Rows are points. Each copy is the shape, with its points in the same order, turned, moved and blurred by noise. Is it also mirrored, or only turned?
(in the rows, 128 means zero)

Shape (7 x 3):
[[141 156  68]
 [ 99 161 153]
 [120 115 123]
 [122 128 149]
 [ 98 104 122]
 [150 136  65]
 [121 107 145]]
Copy 1 (7 x 3):
[[100 171  80]
 [112 128 172]
 [125 104 113]
 [137 116 142]
 [106  91 122]
 [104 155  68]
 [139  95 126]]
Copy 1 is: only turned
Copy 2 (7 x 3):
[[133  59 101]
 [ 78 131 103]
 [117 108 140]
 [103 139 127]
 [104 108 163]
 [146  52 116]
 [115 135 149]]
Copy 2 is: only turned
Copy 3 (7 x 3):
[[124 147  78]
 [ 67 125 153]
 [124 115 144]
 [ 99 102 149]
 [132 128 164]
 [141 136  80]
 [120  98 159]]
Copy 3 is: mirrored

Shape (9 x 3):
[[ 86 112 168]
 [129 145 103]
 [ 91 136  81]
 [136 128  97]
 [ 82 164 131]
 [150 143 145]
 [139 157 132]
 [155 115 108]
 [140 148 190]]
Copy 1 (9 x 3):
[[ 78  97 156]
 [134 121  93]
 [ 99 116  69]
 [134 135 100]
 [105  69 101]
 [146 113 141]
 [151  98 122]
 [142 153 120]
 [140  71 173]]
Copy 1 is: mirrored
Copy 2 (9 x 3):
[[127  60 111]
 [111 145 115]
 [ 96 136  73]
 [128 148 106]
 [ 76  99 111]
 [132 124 151]
 [112 130 144]
 [151 148 117]
 [129  83 174]]
Copy 2 is: only turned
Copy 3 (9 x 3):
[[108  80 100]
 [129 159 128]
 [137 158  90]
 [146 146 138]
 [ 86 141  93]
 [109 126 157]
 [105 146 148]
 [151 135 147]
 [ 69  99 158]]
Copy 3 is: only turned

Shape (7 x 4):
[[145 130  84 127]
 [ 98 164 145 127]
 [158 157 170  99]
 [106 114 127 159]
 [101 147  79  82]
 [103 123 165 137]
 [150 118  88 119]]
Copy 1 (7 x 4):
[[151 114 100 147]
 [ 96 161 146 154]
 [108 176 115  84]
 [142 114 165 153]
 [100 110  83 172]
 [110 132 171 128]
 [153 106  97 136]]
Copy 1 is: only turned
Copy 2 (7 x 4):
[[134 160 114 161]
 [ 87 104 153 146]
 [129  65 132 156]
 [111 145 148 106]
 [ 79 151  92 182]
 [101 103 146 105]
 [138 156  98 149]]
Copy 2 is: mirrored

Shape (7 x 4):
[[150 115 173 113]
 [128  82 142 104]
 [151 105  86 100]
 [132  99 135 153]
 [ 80 171 132  94]
 [109 135 126 155]
 [ 90 165 130 123]]
Copy 1 (7 x 4):
[[123 149 141  70]
 [109 106 157  80]
 [125  74 107  97]
 [142 124 156 116]
 [ 58 149  97 129]
 [124 138 133 145]
 [ 85 151 106 142]]
Copy 1 is: only turned
Copy 2 (7 x 4):
[[140  93  85 155]
 [111  74 122 134]
 [138  81 138  79]
 [137 105 149 146]
 [ 81 163  95  99]
 [119 150 145 134]
 [104 161 111 111]]
Copy 2 is: mirrored
Copy 3 (7 x 4):
[[164  83 131 130]
 [128  78  92 135]
 [105 111  88  80]
 [108 101 134 141]
 [170 173  89 142]
 [115 144 135 147]
 [156 171 112 140]]
Copy 3 is: mirrored
Copy 4 (7 x 4):
[[105 167 168 135]
 [140 135 187 151]
 [175 137 167 106]
 [141 150 131 165]
 [ 86  87 138  94]
 [127 118 111 144]
 [ 97 107 114 110]]
Copy 4 is: only turned

Shape (12 x 6):
[[137 120 113 145 125 109]
 [106 114 120 149 138 116]
 [124 112 126 131 115 129]
 [104 116 123 134 123 107]
 [143 249 133 139 105 112]
 [161 139  92 155 146 119]
 [117 145 137 140 137 122]
 [116 115 139 116 151 132]
 [130 117 137 144 145  19]
 [172 171 131 139 114 130]
 [109 120 127 121 143 124]
 [105 110 108  68 136 105]]
Copy 1 (12 x 6):
[[144 120 134 143 113 122]
 [135 126 143 144 101 153]
 [140 127 118 121 107 145]
 [140 118 146 124  92 147]
 [146 144 210  74 191 105]
 [149 114 139 165 148 116]
 [123 133 152 123 125 149]
 [109 110 122 124 116 162]
 [100  93 183 148  62  88]
 [138 138 137 111 166 103]
 [125 111 134 126 111 159]
 [132  58 128 103  94 160]]
Copy 1 is: mirrored
Copy 2 (12 x 6):
[[130 131 141 152 122 125]
 [111 123 143 146 158 122]
 [121 137 150 128 123 116]
 [127 117 149 132 145 116]
 [131  84 118 120  89 233]
 [122 141 112 175 105 140]
 [118 123 126 125 139 144]
 [120 134 118 108 147 111]
 [191  72 142 187 158 118]
 [143 139 123 132  88 170]
 [121 118 127 119 142 109]
 [119  87 126 107 116  69]]
Copy 2 is: mirrored
Copy 3 (12 x 6):
[[144 133 110 135 145 115]
 [139 110 115 115 129 110]
 [152 121 114 144 120 122]
 [151 121 117 117 122 123]
 [ 89 233 162 125 111 118]
 [113 148  91 147 163 110]
 [124 129 139 129 125 118]
 [129  99 133 142 124 141]
 [177 136 151  76 199 127]
 [120 179 137 170 138 111]
 [135 107 122 129 124 139]
 [160 112 111 127 123 191]]
Copy 3 is: only turned

Shape (12 x 6):
[[ 94 165 139 118 105 144]
 [140 126 120 108 130  56]
 [129 135 119 169 159 178]
 [ 95 155 126  90  46 153]
 [155 123 140 134 152 141]
 [ 82 131 121 126  56 113]
 [134 113 157 171 145 142]
 [146 103 134 142 119 140]
 [144  76 172 137 142 129]
 [ 89 130 104  95 158 116]
 [117 134 150 109 110 117]
 [ 98 130 115 119 101 101]]
Copy 1 (12 x 6):
[[120 175 132 101 142 108]
 [202 109 143 104 131 150]
 [104 176 125 173 116 165]
 [ 85 144 111  70 141  76]
 [136 152 113 141  95 169]
 [109 115 158  90 149  89]
 [131 157 155 152  84 159]
 [119 130 130 136  90 156]
 [135 137 152 116  63 184]
 [156 160 128 102 168 170]
 [141 150 136  96 113 129]
 [146 122 152 104 151 121]]
Copy 1 is: only turned
Copy 2 (12 x 6):
[[101 126 129 169 108 135]
 [156 113 178  94 116 107]
 [140 140  57 152 144 111]
 [ 63 133 141 146  88 175]
 [156 148 110 130 159 125]
 [ 74  84 138 124  97 152]
 [148 108  92 140 171 128]
 [132 126 104 114 158 144]
 [140 118 125 118 204 134]
 [108 144 144 131 124  69]
 [118 121 153 141 135 138]
 [104 107 146 118 107 119]]
Copy 2 is: only turned
Copy 3 (12 x 6):
[[106 159 100 113  85 138]
 [117  83 166  87 128 133]
 [141 179 101 154 159 125]
 [118 136  98 126  25 117]
 [117 149 150 151 147 130]
 [111  99  80 108  65 111]
 [ 96 141 111 152 163 122]
 [118 125 128 162 134 111]
 [ 87 110 138 179 154 138]
 [147 120 125 107 117 186]
 [ 96 124 130 122  99 136]
 [122 103 110 104  97 133]]
Copy 3 is: only turned
Copy 4 (12 x 6):
[[149 129 104 107 104  84]
 [177 120  84  99 131 190]
 [112 158 137 144 173  96]
 [190 127  91 132  58  72]
 [146 127 146 129 154 142]
 [161 150  68 139  65 113]
 [108 159 147 131 138 144]
 [145 140 131 155 126 145]
 [112 116 152 145 120 177]
 [138  96  70 112 153 122]
 [156 121 113 112 100 133]
 [159 132  71 124 105 134]]
Copy 4 is: mirrored

Shape (14 x 8):
[[137 102 150 162 114 120 105 103]
 [106 130 115 156 175 154 136 177]
 [142 150 135 158 126 117 144 185]
 [ 87 121 165 145 174  95  89 145]
 [ 86  76  92 161 187  92 150 110]
 [153 106  92 151 122 152 171 119]
 [129  82 140 141 165 118 149 131]
 [121  77  87 132 120 162 108 106]
 [140 157 150 100 166 105 109 117]
 [130 143 108 159 124 160 129 133]
 [135 106 164 170 166  86 124 166]
 [101  85 133 130 123  84 131 152]
 [ 80 150 162  97 115 113 127 144]
 [134 141 102 106 112 155 129 166]]
Copy 1 (14 x 8):
[[ 96  94 120 118 146  75 117 119]
 [140 125 133  82 154 177 105 115]
 [139 127 117 124 162 145  99 170]
 [142 110 169 114 192 121 151  97]
 [164 141  97 110 155 121 124  41]
 [118 120  67 104 101 132  96 120]
 [150  90  92 105 156 125 125  94]
 [127 107 121  87  82  93 111  90]
 [126 119 123 107 154 123 195 140]
 [ 94 129 118 105 117 138 104 132]
 [154 106 119 110 209 120 117 121]
 [175 111 128 147 150 103 118 109]
 [134 101 165 164 137 140 162 137]
 [140 117 128 107  98 146 119 171]]
Copy 1 is: mirrored
Copy 2 (14 x 8):
[[ 95 133 169 127 152 122 112  74]
 [ 96 142 111 169 140  93 136 164]
 [126 105 112 183 142 130 128 126]
 [110 131 200 176 127  79 126 137]
 [102 131 128 120 132  14 102 105]
 [108 133  77 101 152 114 132  93]
 [112 136 136 150 133  70 151  88]
 [ 75 178 122  89 122 113 105 100]
 [171 141 177 142 153 105 144 131]
 [ 97 138 112 125 158 136 121 135]
 [114 112 151 204 149  88 131  88]
 [110 111 149 153  89  88 126  93]
 [127 103 187 139  93 128 154 151]
 [126 147 109 129 112 150 142 137]]
Copy 2 is: mirrored
Copy 3 (14 x 8):
[[156 128  71 143 125 132  99 142]
 [136  74 152 118 117 130 156 170]
 [119 107 146 164 122  96 126 181]
 [165  65 125 153 162 156 104 137]
 [193  89 101 129 144 141 201 115]
 [148 160 107 111  93 104 166 158]
 [195 114 124 136 112 125 146 148]
 [156 138  87  62 130 112 135 137]
 [154 144 146 151 169 167 109 159]
 [109 126 112 112 114 127 134 166]
 [182  78 120 183 132 120 121 172]
 [174  99 118 148 149  93 129 114]
 [124 118 166 150 147 137  96  98]
 [110 142 158 102 132  95 123 163]]
Copy 3 is: only turned
Copy 4 (14 x 8):
[[102 104 165 132 149 139 143 121]
 [156 171 100 150 167 136 137 160]
 [170 143 133 150 127 157 106 154]
 [122 145 171 103 172 101 133 181]
 [132 160 139 160 200  61 139 104]
 [144 135 109 167 132 138 146  80]
 [139 147 158 157 150 111 172 123]
 [ 96  95  88 148 156 116 165 105]
 [163 128 146  74 133 103 150 143]
 [124 125  98 122 153 154 121 114]
 [160 136 188 156 163 126 129 168]
 [120 126 159 166 132  85 121 153]
 [107 157 135  97  91 103 107 158]
 [147 120  81 137 102 133 132 145]]
Copy 4 is: only turned

Shape (11 x 8):
[[124  87 127 136  96 153 152  84]
 [151  89 127 146 127 155 159 134]
 [144 148 127 156 175  77 125 131]
 [ 76 124 113  69 145 159 157 138]
 [154 117 154 108 117 109 123 133]
 [ 89 159 126 159 109 165 152 130]
 [147 149 120 109 166 155 104 111]
 [158 155 107 154  96 135  14 107]
 [150 111 135 148 162 131 128 144]
 [151 147 138 155 133 136 148  97]
 [164 138 108 123 119  77 155 140]]
Copy 1 (11 x 8):
[[102 146 138  90 127 160 116  87]
 [115 130 119 101 182 150 120 115]
 [114 164 149 169 171  94 137 166]
 [139 118 122  51 117  74 133 136]
 [119 129 104 148 128 127 103 142]
 [104  90 183  93 141 121 154 125]
 [151 151 141 113 124 136 144 180]
 [195 134 187 193  96 180 131 142]
 [131 142 135 126 179 128 114 156]
 [ 89 145 148 127 145 150 147 146]
 [110 141 100 168 152 104 155 119]]
Copy 1 is: mirrored
Copy 2 (11 x 8):
[[155 157 111 130 157 144 186 108]
 [150 142 137 116 142 173 153 136]
 [133 130 107 117  85 132  75 115]
 [ 84 151 132 146 198 109 125 148]
 [124 132 158 113 115 122 138  94]
 [138 130  92 131 138 102 159 180]
 [ 77 171 114 130 102 141 132 128]
 [ 66 123  75  69  51 121 189  90]
 [123 128 130 124 108 166 118 130]
 [149 166 112 130  99 129 146 133]
 [152 153 140  73 122 116  97 112]]
Copy 2 is: only turned
